Each row is a point. Each copy is the shape, with its points in the same order, stretched, turned, moved and blurred by noise. Is it also mirrored, or only turned?

Shape:
[-0.66 -1.10 -0.36]
[+0.71 -0.69 -1.17]
[+1.47 +1.26 +0.61]
[-0.46 +1.65 -2.41]
[+0.35 -2.04 +0.35]
[-1.09 +2.13 +0.04]
[-1.38 -2.01 +0.89]
[+1.20 -1.74 +0.82]
Copy 1, 8 rows:
[-1.39 +0.45 -0.58]
[-0.08 +1.83 -0.86]
[+1.30 +0.82 +1.52]
[+2.44 +0.23 -1.99]
[-2.35 +1.59 +0.31]
[+1.42 -1.87 +0.23]
[-2.97 -0.27 +0.22]
[-1.97 +1.99 +1.01]
Copy 1 is: mirrored
Copy 2 (8 x 3):
[+0.22 -1.79 -0.55]
[-0.71 -0.33 -0.69]
[+0.83 +1.80 -0.45]
[-2.10 +0.08 +1.91]
[+0.81 -1.52 -1.92]
[+0.23 -0.02 +1.97]
[+1.53 -3.02 -0.96]
[+1.32 -0.50 -2.42]
Copy 2 is: only turned
Copy 3:
[+0.96 -0.20 -0.53]
[-0.97 -0.40 -1.14]
[-1.56 -0.69 +1.74]
[-1.65 +2.55 -0.57]
[+1.25 -1.66 -0.92]
[-0.17 +1.99 +1.81]
[+2.73 -0.98 -0.69]
[+0.36 -2.54 -0.07]
Copy 3 is: mirrored
Copy 4 (8 x 3):
[+1.76 +0.90 +0.25]
[+1.32 +0.01 -0.75]
[-0.66 -0.48 -0.05]
[+0.22 +1.23 -2.05]
[+2.14 -0.15 +0.71]
[-0.65 +1.62 -0.27]
[+2.20 +1.20 +1.49]
[+1.51 -0.62 +0.81]
Copy 4 is: mirrored

Shape, 9 rows:
[+1.27 +0.17 -0.65 -0.82]
[+1.10 -1.20 +1.26 +0.49]
[-2.38 +0.76 +0.21 +2.31]
[+2.45 +1.12 -1.03 +1.80]
[-0.47 -0.14 +1.30 +0.21]
[-2.80 -1.66 -1.20 +0.10]
[-0.53 +1.95 -0.79 -0.86]
[-0.13 +0.20 +1.43 +0.75]
[-1.76 -0.28 +1.27 +1.60]
Copy 1 (9 x 4):
[-1.07 -0.90 -1.09 +0.65]
[+0.51 -0.49 +1.10 +0.71]
[-0.13 +4.37 -0.27 -0.76]
[-3.09 +0.33 +0.21 +0.39]
[+0.72 +0.84 +0.05 -0.48]
[+0.94 +3.56 -1.42 +2.28]
[-1.33 +0.75 -2.84 -1.15]
[+0.54 +0.94 +0.41 -0.82]
[+1.08 +2.91 +0.54 -0.54]
Copy 1 is: mirrored
Copy 2, 9 rows:
[-0.78 -0.31 -1.86 +0.99]
[+0.97 +0.39 -0.98 -0.54]
[-0.19 +0.18 +2.71 +0.87]
[+0.71 +2.27 -1.55 +2.12]
[+0.50 -0.87 +0.48 +0.07]
[-2.97 -0.56 +1.18 -0.86]
[-1.09 -1.73 +0.02 +2.08]
[+0.99 -0.51 +0.54 +0.31]
[+0.36 -0.28 +2.04 -0.27]
Copy 2 is: mirrored
Copy 3 (9 x 4):
[-0.35 -0.74 -0.75 -0.46]
[+1.39 -0.17 +1.03 -1.61]
[-0.12 +1.59 +2.51 +2.22]
[-0.01 -2.57 +1.70 +0.42]
[-0.24 +0.98 +1.09 -0.55]
[+1.99 +2.45 -1.05 +1.67]
[-2.63 +0.29 -0.28 +1.18]
[-0.25 +0.50 +1.70 -0.43]
[+0.52 +1.64 +2.06 +0.70]
Copy 3 is: mirrored

Shape:
[+1.80 +0.45 -2.74 -0.40 +1.11 -0.45 +0.39 +2.07]
[+0.82 +0.82 -3.13 -0.64 +0.16 +0.40 -0.43 +0.70]
[+1.58 +0.42 +2.45 +0.63 +0.21 +0.70 +0.87 -2.22]
[-0.74 +0.27 -0.20 +2.07 +2.53 -0.55 -0.36 -0.61]
[+0.49 -0.29 -0.17 +0.27 -1.46 +0.99 -0.87 +0.51]
[-1.17 +2.12 +0.02 -1.80 +1.26 +0.75 +0.40 +0.65]
[+1.49 +0.17 -1.42 -1.21 -0.94 -1.60 -0.63 +0.46]
[+1.42 +0.00 -1.10 -0.52 +0.81 -0.17 +1.20 +0.61]
[-0.68 +0.55 -0.66 -0.24 -2.31 -0.97 +0.86 -0.65]
[-1.37 +1.80 -0.58 -1.24 +1.54 +0.55 +0.47 +1.45]
[-1.06 -1.82 -1.94 -0.39 -0.96 -0.86 +0.53 -1.08]
Copy 1:
[-2.08 -1.17 -0.49 -2.89 -1.35 -1.08 -0.63 +2.09]
[-0.79 -0.26 -0.50 -1.33 -1.51 -2.10 -0.54 +1.81]
[+0.45 +1.34 +0.94 +0.85 -0.02 +1.30 +1.87 -1.76]
[+0.89 -2.24 -0.48 +1.62 -0.94 +2.64 +0.56 +1.64]
[+1.21 +1.58 -0.77 -0.79 +0.66 -1.01 -0.25 +0.32]
[-2.73 -2.69 -1.25 +0.16 -0.38 -1.63 -0.44 -1.88]
[-1.74 +0.91 +1.19 -1.84 +0.47 -1.31 -1.15 +2.04]
[-1.66 -0.38 -0.35 -1.84 -1.74 -0.14 -0.79 +0.64]
[+0.65 +0.60 +1.68 -0.42 -0.35 -0.95 -2.11 +0.41]
[-2.43 -3.29 -1.63 -0.36 -0.73 -1.23 -0.92 -1.15]
[+0.48 +1.22 -0.39 +0.17 -2.65 +0.42 -3.55 +2.10]
Copy 1 is: mirrored
Copy 2, 11 rows:
[+0.98 -1.16 -1.58 -3.52 +2.41 -0.99 -1.23 -1.22]
[+0.32 +0.08 -0.75 -3.09 +0.11 +0.26 -2.24 -2.21]
[-3.12 +1.29 -0.79 +4.20 +1.16 +0.54 +1.22 +0.34]
[-2.24 -0.65 +1.38 -0.49 +1.47 -1.50 +1.82 -1.51]
[+0.98 +0.91 +0.31 -0.83 -0.87 +1.74 -0.21 -0.01]
[+0.05 +2.75 -1.17 -0.34 -0.31 -2.88 +1.86 -1.07]
[+0.73 -0.25 -0.54 -1.44 -0.08 +1.17 -2.18 +1.80]
[-0.06 -1.10 -1.44 -1.26 +1.67 -0.71 -0.25 -0.62]
[+1.14 -0.21 +0.69 +1.58 -1.73 +0.77 -1.20 +0.43]
[+0.81 +1.70 -1.11 -1.43 +0.04 -3.20 +2.04 -1.80]
[-0.82 -2.64 +0.49 -1.40 -2.03 +1.40 -1.34 +0.09]
Copy 2 is: mirrored
Copy 3:
[+2.06 -2.44 +0.25 -0.24 -2.81 -0.30 -0.89 +0.22]
[+1.63 -2.63 +1.54 +0.16 -1.47 +1.06 -0.51 -0.56]
[-1.93 +1.77 -0.97 +2.25 +0.01 -0.87 +0.46 +0.65]
[-0.86 +0.36 -0.38 +0.34 +0.34 -1.57 -2.47 -1.41]
[-0.20 +0.95 +1.44 -0.26 -1.10 +0.04 +0.22 +0.02]
[+0.69 -1.76 -1.42 -1.06 -0.23 +2.03 +0.09 +0.38]
[+0.46 -1.73 +0.57 +0.07 -2.54 +0.37 +0.94 -0.98]
[+0.34 -1.90 +0.01 +0.31 -1.65 -0.43 -0.39 +0.82]
[-2.50 -0.89 +1.56 +0.36 -1.47 +1.82 -0.53 -0.85]
[+0.82 -1.71 -1.14 -1.56 -0.55 +1.48 -0.79 +0.31]
[-2.24 -2.58 +2.26 -0.28 -0.13 +0.60 -0.72 -0.88]
Copy 3 is: only turned
